Each row of a before or after table is a point. The points were changed in one or more steps. Then noise was added and the rows were shuffled. The steps act on columns, c1 being the first. Write out the steps. A step turns or swaps two columns, mirrors them in a line or flattens them onto one, adds a multiple of one to another, or multiplies or shifts one. Angles are multiples of 10 degrees, from the lower column toward the higher: turns from -170 to 170, lines from 10 to 170 but not 90. Use the fewest steps. Two steps may share a column if one is a turn and the other turns, adds or multiplies; they go together, in the order done. Otherwise the lowest column goes first.
(in the rows, 128 means zero)

Before (14 x 3):
[[179 228  72]
 [165 148 135]
 [141 135 122]
 [126 143  99]
 [ 57 230 180]
 [160  94 117]
 [182 134 102]
 [117 163 126]
 [179 134 164]
 [180 173 179]
 [123 162 184]
 [154  97  99]
 [181 138  48]
 [ 88 127  50]]
After (14 x 3):
[[125 127 202]
 [128 132 168]
 [148 127 149]
 [150 129  44]
 [109 126 159]
 [ 97 124  85]
 [104 128 184]
 [140 128 222]
 [ 56 128 122]
 [138 131 122]
 [121 129 139]
 [206 131 163]
 [ 69 127 132]
 [ 93 126 146]]
Steps: turn c1 and c3 by 140 degrees; multiply c2 by 0

Before (14 x 8):
[[167 113 110 116 112 152 175  99]
 [130 103 138 138 147  92 129 121]
 [119 131 178  97 130 128 113 166]
 [151 181  96 111 101 137 104 172]
 [ 93 178 119 136 131  97 131  94]
 [113 111 136 140  79 152 138  88]
 [137 102 182  88 132  68 132 135]
 [ 96 106 181 152 121 138 116 100]
 [100 134 147 157  77 149 156 117]
 [172 168 110  77 149 120 172 177]
 [164 137 159  97 118 129 143 151]
 [113 114  99  72 136 129 148 111]
 [172 152 131 117 118 120 121 110]
 [146 170 135 114  65  93 114 143]]
After (14 x 8):
[[136 104 192 118 104 152 124  88]
 [ 92 168  95 170 180 111 143 196]
 [147 134 151 140  84 169 175 120]
 [115 177  91  94 133 147 149 198]
 [125 104 134 135 125  56 109 109]
 [123 132 177 114 157 126 132 168]
 [ 85 138 144 137 153 125 150 152]
 [101 102 176 126 169   9 136 123]
 [111 168 132  94 122  61 181 164]
 [140 110 144 120  98 176 169  82]
 [ 88 154 114 115 134 108 139 118]
 [100 113  99 169 132 175 161  92]
 [159 110 106 143 181 132 149 103]
 [165 175 132 130 121  68 125 124]]
Steps: mirror c1 and c3 in the line at 100 degrees; add 0.5 times c2 to c8; turn c4 and c5 by -70 degrees; turn c4 and c7 by -70 degrees; multiply c6 by 2

Before (10 x 12):
[[151 100 190 158 132 114 131 114 172 166 113 152]
 [125 108 161 166 123  88 101 155 152 189 111 151]
 [128 163 158 102  76 174 110 194 139  95 184  98]
 [126  93 129 158  99 125 114 114 170 161 141 160]
 [ 81  77 123 173 136 174 120 163 155 172 122 146]
 [ 99 112 114 191 118 150 133 123 134 133 122 128]
 [128 131  93 107  95 168 169 173  84 112 138 128]
 [102 140 170 123 142 115 119 122 154 169 131 160]
 [177 144 169 119 168 107  97 114 130 162 144 162]
 [113  89 155 134 105 128  92 131 149 165 112 109]]
After (10 x 12):
[[130 205 210  87  88 123 160  11  72  95 120 121]
 [126 139 143  93 103 131 115  29 139 115 130 169]
 [122  96 212 161 111 128 119  87  83 190 141  93]
 [ 81  71 174 169 116 129 117  74  77 173 191 113]
 [125 103 179 153  88 128 104 167  97 161 179 102]
 [109  77 206 127 101 128 156 130 108 166 165 100]
 [148  84 240 159 122 127 103 169  95 167 151 123]
 [ 97 107 166 185  94 125 128 139 124 134 143 135]
 [182 155 219 132 163 128 105 153 136 163 117  86]
 [100 140 217 125 144 128 100 150 108 170 117 110]]
Steps: multiply c2 by 1.6; turn c2 and c11 by -50 degrees; shift c3 by 50; turn c4 and c5 by -20 degrees; multiply c6 by 0; turn c7 and c12 by 110 degrees; multiply c8 by 2; turn c8 and c9 by -160 degrees

Before (12 x 20):
[[ 79 159  87 106 140  94 175  70 106 108 135 130 141 135  74 147 185  69
  213 130]
 [ 71 121  87 168 128 155 158 124 186 203 164 123 159 159 187  87 159 159
  105 149]
 [135 176 119 155 163 118 128 114 104  95  62 180  43  80  73 163 182 123
  148  46]
 [103  70 103 176  87 126 123 192 150 203  96 108 202 151  98 119 112 173
   63 184]
 [134 110 137 159 104 167 154 134 120 203 129 151 211 104 126 153 102 184
   98 208]
 [138 235  66 144 173  66 163 123 155 139 103 147  59 126  75 164 139  83
  194 115]
 [158 102  68  71 116 165  82 174  90 112  59 215 134 197 171 199 102 125
  130  82]
 [187 139  53 108  48 169  43 144 104 114  61 173  85 106 125 157  98 205
  116  60]
 [ 85 130  95 133  81 136 206 147 214 149 176 150 142 121 134 167 191  91
  172 127]
 [ 52 125 150 161  77 139 146 158 116 171 149  95 157 153 166 154 123 122
  112 202]
 [118 149  91 187  78 140 189 128 148 118 141 175 151 208 149 120 174  94
  166 144]
 [117 194  67  96 109 128 129 131 124  51 109 220  78  84  94 138 131 147
   88  64]]
After (12 x 20):
[[ 80 166  84 104 143  90 178  73 113 127 137 102 143 130  77 108 185  72
  212 143]
 [190 135  59  99  44 164  44 140 108 171  61 116  82 102 126 103  98 208
  116  40]
 [137 170 120  92 162 114 126 113 111 176  66  90  44  80  72 159 184 125
  154  50]
 [133 110 134 105 102 167 157 134 122 154 126 202 212 107 124 158 100 188
   97 184]
 [ 80 126  96  86  83 134 205 150 189 151 179 147 140 120 144 141 189  89
  170 129]
 [159 105  71  54 112 166  77 177 109 214  57 112 137 191 170  72 107 124
  131  62]
 [138 234  66  93 175  71 160 122 147 145 103 137  63 126  71 141 147  84
  191 147]
 [ 71 118  88 170 128 158 162 122 166 120 160 203 155 159 187 168 155 157
  109 132]
 [111 150  87 136  72 141 189 122 145 180 144 120 155 204 150 187 173  93
  166 140]
 [ 52 125 145 100  80 141 143 160 120  97 147 175 156 149 167 159 125 121
  112 197]
 [107  68 105 139  85 123 125 189 145 104  97 207 202 151  97 177 111 168
   66 185]
 [117 192  66 114 112 128 129 136 127 220 109  56  84  85  98  97 133 145
   96  61]]
Steps: turn c4 and c16 by 90 degrees; add -0.5 times c6 to c20; multiply c9 by 0.7; swap c10 and c12

Before (12 x 48):
[[124 165 151 171 148 151 118  74 105 157 136 116 109 135  99 122 106 168
  158 111 161 115  76 197 113 152 126 148 135  85 175 159 156 122  98  95
  114  71 175 168 132  77 145 136 128 160 191 116]
 [167  94  86 114  98 156 150 113 178 186 156  87 149  94 158 151  89 128
  105  80  75  82 154 200 188 116 151 106  82 131  85 165  90 102 123 146
  161 152 150 118 184  99 167  89 165  70 100 114]
 [185 107 136 113 137 115 171  69  99 112 114 136  99 166  75 127 137  76
  131 159 144 100 116 180 122 142 135  82  97 137 120 126 136 136 155 177
  125  56 114 175 143 155 172 184 103 155 166  80]
 [189 156  90 101 171 119 144 145 108  97 122 165 198 147 136  80 124  77
  111 179  98 153 145 173 183 171 149 163 101 134 167 186 187 104  83 136
   80 142  91 174 106  78 113 176 186  62 164 132]
 [146 176 141 155  89  66 137 141  86 106 143 111 191 192 150 130  84 100
  102 158  87 161 175 150 119 120 153 125 110  78 170 122 102 109 161 155
  105 112 172  82 174  85 119  89 148 139 185  76]
 [107  86 171 124 125  96 149  92 123 181  85 155  95  89 128 136 173 160
  123 103 157 128  76 195 109 120  67 116  93  95  96  86 145 176 177  97
  132  86 158 129 161 135 118 117 106 105 173 173]
 [173  88 126 152 145 147 125 152 105 134 158 108 120 132 108 130 112 162
   89  84 106 148 157 176 187 148  77 101 175 115  99 111 157  98  99 113
  147 149  88 159  89 159 212 171 187  64 109 158]
 [136 105 148 195 138  74 142  84  96 127 156 146 162 109  98  63 142 138
   81 170 144 100 143 103  86 120  86 146 159 171 132 183 191 139 133 122
  130  59 130  79 104 175 120 120 165 120 167 156]
 [175 189  75 152 166  91 110 157 164 142 147 107  94 189 126 134 144 135
   80  86 142 121  82 188 110 147 118 141 170  96 137 157 157 136 129 152
  116  99  92  78 127 143 106 120 151  80 144 143]
 [114 127  94 112 130 131 112 127 103  91 120  72 132 165  96 112 132 120
  112 149 124  94 175 112 149 162 142 112 107 150 147 116 127  87  96 195
  153 119 100 168 179 144 176  92 156 135 112  95]
 [163 189 171 151 115 132 126 133  91 176 163  92 109 101  67  98 182 156
   86 151 116 149 111 193  90 137 156  96 131 135 185 101 172  85 148 105
  139  54 177  87  87 184 125 158  98 101 172 153]
 [153 112 112 116 162 158 103 136 155 102  87 110 134 114  85 159 125  73
   78 122 102  92 146 130 159 134  99 151 112 156  99  91  85  99 150 174
  122 156 147 148 138 106 116 117 137  91 171 100]]
After (12 x 48):
[[167 182 121 114  97 155 150 114 179 184 158  88  80  93 158 152  49 127
  107  79  76  79 155 199 185 108 151 107  76 134  93 157  90 102 124 146
  163 153 151 116 184  98 165  90 165  53  97 114]
 [185 146 173  98 172 119 145 144 185  96 122 163  26 149 133  79  82  77
  109 181  98 154 144 175 116 173 148 161 106 135 174 238 188 104  86 133
   77 140  90 174 114  80 112 173 188  40 163 131]
 [153 150 123 117 162 158 104 137 157 100  88 111 162 114  85 161  83  74
   81 120 102  93 145 130 162 133 100 148 105 156 103 150  86  98 151 177
  122 158 148 150 140 106 116 117 137  79 170 101]
 [184 132 104 115 137 115 166  70 127 113 115 139 149 168  75 126  97  79
  132 159 144 100 116 179  98 141 133  83  96 136 128  77 135 136 156 179
  127  55 115 175 143 153 172 184 105 164 166  79]
 [136 122 100 193 138  75 140  87  93 126 157 145  55 109  98  63 102 138
   81 173 142  98 141 104  89 125  85 149 161 172 130 171 190 137 134 122
  130  59 130  75 104 175 122 119 165 117 166 155]
 [125  89 152 172 151 151 118  71 118 154 136 117 114 135  97 120  67 167
  159 107 163 115  73 197 101 153 126 150 140  84 171  81 156 120  97  96
  112  75 175 168 138  78 146 138 129 171 192 118]
 [164  60 159 150 114 134 126 130  96 177 163  93 167 102  65  98 143 157
   85 149 117 146 112 194  83 147 156  98 143 135 184 102 172  85 151 104
  142  51 175  85  86 182 127 158 101  90 171 153]
 [147  92 163 154  89  64 134 141 129 105 142 109  91 190 150 129  43 102
  105 156  88 161 175 148  84 111 151 124 116  78 172 245 101 108 162 154
  106 112 173  77 172  85 121  87 149 142 184  73]
 [117 154 145 112 129 130 109 127 154  90 120  71 136 164  98 110  92 123
  110 147 124  97 176 112 109 155 143 112 112 149 149 140 124  85  98 196
  153 119 101 170 183 145 175  92 154 141 111  93]
 [173 140 205 151 166  89 110 161 104 143 146 107 123 188 127 133 105 133
   78  87 143 119  83 190 159 147 117 142 172  94 132  56 161 137 130 151
  115 101  94  81 133 145 103 118 148  65 143 144]
 [174 150  94 153 147 147 127 150 190 130 157 106 151 133 108 129  74 161
   89  82 107 149 153 177 119 153  76 100 166 113  93 120 156  99 101 111
  147 147  90 156  95 159 212 170 188  43 112 155]
 [106 111  71 126 126  93 150  93 111 185  82 153 190  90 128 139 131 159
  127 105 157 125  76 196 120 116  69 113  85  93 102  79 144 174 182  99
  135  86 159 125 161 138 115 115 106 100 173 173]]
Steps: turn c2 and c3 by 120 degrees; mirror c9 and c25 in the line at 50 degrees; multiply c13 by 2; turn c13 and c32 by 110 degrees; shift c17 by -40; turn c26 and c41 by 10 degrees; turn c29 and c31 by -10 degrees; multiply c46 by 1.3

Before (14 x 64):
[[155 117 119 137 110 149 141 106 132 139 108 131 120 119 117 137 118 127
   90 117 162 112 157 143 110 156 121 109 141 120 130 142 155 114 117 105
  137 151 136 100 137 108 104 111 147 120 137 134 118 106 128 121 113 121
  130 131 126 119 129 119 147 128 144 140]
 [163 137 134 136 133 133 121 124 140 124 108 123 121 139 116 159 120 161
  109 134 164 137 132 113  95 147 130 118 118 121 134 124 149  95 145 114
  128 155 137 126 136 102  88 119 154 127 137 127  99 118 126 129 129 155
  140 109 140 132 123 120 141 140 146 111]
 [126  98 141 121 125  98 122 148 138 150 126 114 117 114 154 132 129 133
  115 131 115 146 123 120 105 138 131 110 138 126 155 140 115 149 126 120
  139  95 139 141 131 146 110 138 148 132 136 134 161 142 151 147 159 117
  152 133 109 159 120 146 122 134 123 141]
 [115 145 114 163 147 118  99 113 123 116 140 155 152 132 123 137 149 112
  138 142 116 105 137 129 121 139 119 125  83 143 127 138 121 124 141 130
  125 132 124 176 118 132 131 125 109 105  99 113 122  99 123 110  99 157
  132 147  97 101 131 121 105 174 103 146]
 [146 119 130 142  98 126 139 124 120 130 108 141 126 130 129 142 136 152
  127 136 138 133 132 134 114 142 131 122 150 120 112 134 154 119 146 123
  144 172 145 123 152  89  93 124 138 134 148 139 115 135 133 146 130 156
  141 103 152 117 138 137 125 112 163 112]
 [164 128 149 154 129 137 117 127 153 128 114 139 106 129 113 143 137 143
  126 135 148 127 137 121 115 159 131 142 146 137 118 134 181 126 115 121
  128 138 138 139 127 107 115 103 135 125 171 138 129 117 122 129 120 140
  114 128 125 125 120 115 149 122 146 141]
 [111 111 144 113 102 109  88 172 126 123 126 118 122 119 119 134 144 124
  101 141 100 147 132 118 109 135 147 111 142 123 118 133 101 117 110 120
  128 109 107 103 126 148 127 153 158 151 117 154 165 145 136 164 169 130
  150 145  94 157 129 149 122 108 139 147]
 [124 155 126 169 121 116 114 133 134  93 134 139 127 118 135 134 146 115
  141 146 130 133 108 146 154 146 116 132  92 141 115 153 120 117 149 146
  132 108 123 154 133 154 129  96 119 105  96 128 119 108 132 114 121 141
  136 150 134 133 126 109 105 179  86 144]
 [105 106 139 122 108 142 119 174 140 150 129 106 116 119 150 137 119 129
  101 138 101 140 137 126 121 131 150 150 137 108 124 137  98 118 114 130
  133 107 130 131 111 138 136 128 161 129 147 130 150 151 155 155 172 120
  123 126  82 163 133 143 106 124 121 143]
 [153 100 148 118 135 136 125 127 127 118  99 115 124 109 122 129 124 140
  114 118 155 141 160 114 124 131 124 141 142 120 124 150 155 104 122 132
  125 155 141 152 161 106  94 117 144 119 142 135 132 119 117 126 134 116
  133 122 123 126 111 119 151 131 155 137]
 [123 106 151 134 101 112 106 163 145 124 125 103 105 147 178 136 123 119
  119 151 103 140 149 127 110 133 128 127 133 125 112 129 100 121 113 136
  126  93 112 147 127 152 118 150 159 157 132 124 151 168 148 132 159 131
  136 120 106 138 125 140 121 100 113 157]
 [125 159 137 162 150 122 113 132 129 100 142 165 156 138 132 124 136  83
  157 151 125 122 106 125 145 137 113 134 111 126 145 131 119 102 142 119
  107 106 135 175 117 134 136 105 121  97  89 133 133 138 116 113 102 150
  129 149 129 117 142 115 115 154  76 143]
 [168 125 134 150 112 136 130 112 134 123 134 145 119 124 119 115 132 158
  119 141 145 119 128 107  98 152 112 144 108 107 117 135 145 108 109 108
  140 161 142 111 150  90  96 117 141 130 159 139 103 136 120 128  99 130
  140 120 128 111 108 134 134 137 147 121]
 [131 163 122 163 144 107 109  99 110  87 114 142 128 139 130 126 140 100
  144 139 130 112  96 120 143 137 111 133  95 162 132 133 113 109 155 123
  130 124 117 159 131 143 147  91 117 106 114 125 140 127 123 108 123 142
  133 140 110 106 164 122 113 179  92 122]]
After (14 x 64):
[[131 164 131 211 143 108 102  98 111  87 113 142 128 139 129 127 138 102
  130 139 130 102  97 129 142 137 140 134  95 162 132 133 115 109 157 124
  131 124 117  97 131 143 147  90 116 105 114 125 139 139 122 107 123 142
  132 141 110 106 164 122 113 180  90 120]
 [123 156 125 249 119 117 114 132 135  93 134 138 128 119 136 136 145 115
  135 145 131 121 108 106 154 146 129 132  92 140 114 151 120 117 148 146
  131 108 122 102 132 154 129  97 119 105  96 129 119 153 133 112 120 140
  137 149 134 133 125 108 106 178  86 143]
 [154 101 143 114 136 135 132 127 128 118  99 116 123 109 124 128 125 140
  136 118 106 143 158 147 124 132 128 140 143 120 124 151 154 103 122 134
  125 154 141  99 161 107  93 117 143 119 143 134 132 137 117 126 134 114
  134 122 122 125 111 118 151 132 155 137]
 [126 160 140 218 148 121  97 133 130 101 142 167 156 139 133 124 137  83
  122 152 140 110 105 120 147 136 147 134 111 126 145 132 119 103 143 120
  106 106 134  84 117 133 137 105 120  98  89 133 134 126 114 112 102 150
  131 149 128 117 143 114 114 155  76 142]
 [169 124 127 181 111 136 132 112 134 122 133 144 119 125 119 115 133 156
  129 141 109 112 129 151  98 151 146 145 107 107 117 134 145 108 109 108
  141 163 143 142 151  91  96 117 139 130 160 139 103 128 119 127  99 132
  139 120 128 111 108 134 132 138 146 123]
 [163 128 146 200 129 136 120 127 155 129 114 138 107 128 114 142 137 144
  135 135 110 117 138 135 117 159 120 142 147 138 118 134 182 127 116 123
  128 138 138 113 128 107 114 103 136 126 172 139 130 135 123 129 122 140
  114 128 125 125 120 114 148 122 146 142]
 [110 111 145 105 102 108 119 175 126 123 126 118 121 119 118 134 146 123
  173 140 151 151 133 149 109 135 118 110 142 122 118 133 101 118 109 120
  127 109 107 158 127 149 125 151 159 151 118 153 165 103 135 164 171 132
  151 146  93 156 128 149 122 110 140 149]
 [147 119 132 173  97 127 138 123 120 131 109 142 126 129 128 143 136 154
  121 136 116 127 133 122 114 141 126 123 149 119 112 133 154 119 145 123
  144 172 145 131 152  90  94 124 137 135 148 138 115 122 133 147 130 156
  141 102 152 115 139 136 125 112 163 112]
 [155 117 118 137 111 149 167 106 131 140 108 130 119 119 117 135 120 127
  144 117  90 109 157 127 108 156 123 110 140 121 130 142 155 112 117 106
  137 151 135 149 137 108 104 110 147 121 136 136 118 151 127 121 113 123
  130 132 126 120 129 118 147 129 144 139]
 [163 137 132 160 133 132 133 124 139 125 108 122 121 139 117 158 120 161
  143 134  91 134 130 150  97 147 122 118 117 121 134 124 150  96 145 113
  127 156 137 124 136 101  91 119 153 128 137 126  99 136 126 129 129 156
  141 109 140 132 123 120 140 143 146 111]
 [106 105 141 122 110 143 142 174 140 150 128 106 116 119 148 138 119 129
  150 138 153 140 137 139 120 132 120 149 136 108 124 137 100 118 115 129
  133 108 129 130 112 139 138 128 161 130 147 129 148  98 154 155 172 118
  122 126  83 164 132 143 108 123 120 145]
 [126  98 138 128 126  98 132 148 139 149 126 113 118 115 153 132 129 135
  138 132 144 147 124 141 106 138 133 109 137 125 156 138 114 148 126 120
  140  97 138 117 131 146 109 137 145 130 135 134 161 113 151 146 158 117
  153 132 108 158 120 145 124 134 122 140]
 [116 144 115 202 146 118 103 113 123 117 139 154 153 132 123 136 150 112
  144 143 147  94 136 123 120 138 120 126  83 144 128 137 119 122 143 130
  124 132 124  82 118 131 131 126 109 105  99 112 122 159 122 110  99 157
  131 148  97 101 130 120 106 175 104 145]
 [122 106 151 158 100 112 119 161 145 124 124 101 104 147 178 135 123 118
  150 153 156 137 149 133 111 135 147 127 135 126 112 128 101 123 113 135
  125  93 112 114 126 152 117 150 160 157 133 124 150  94 149 133 158 130
  137 119 104 137 125 140 122 100 113 158]]
Steps: add 0.3 times c59 to c3; turn c4 and c22 by -20 degrees; multiply c4 by 3; turn c19 and c24 by -160 degrees; turn c7 and c19 by -50 degrees; turn c21 and c40 by -170 degrees; turn c27 and c50 by -150 degrees
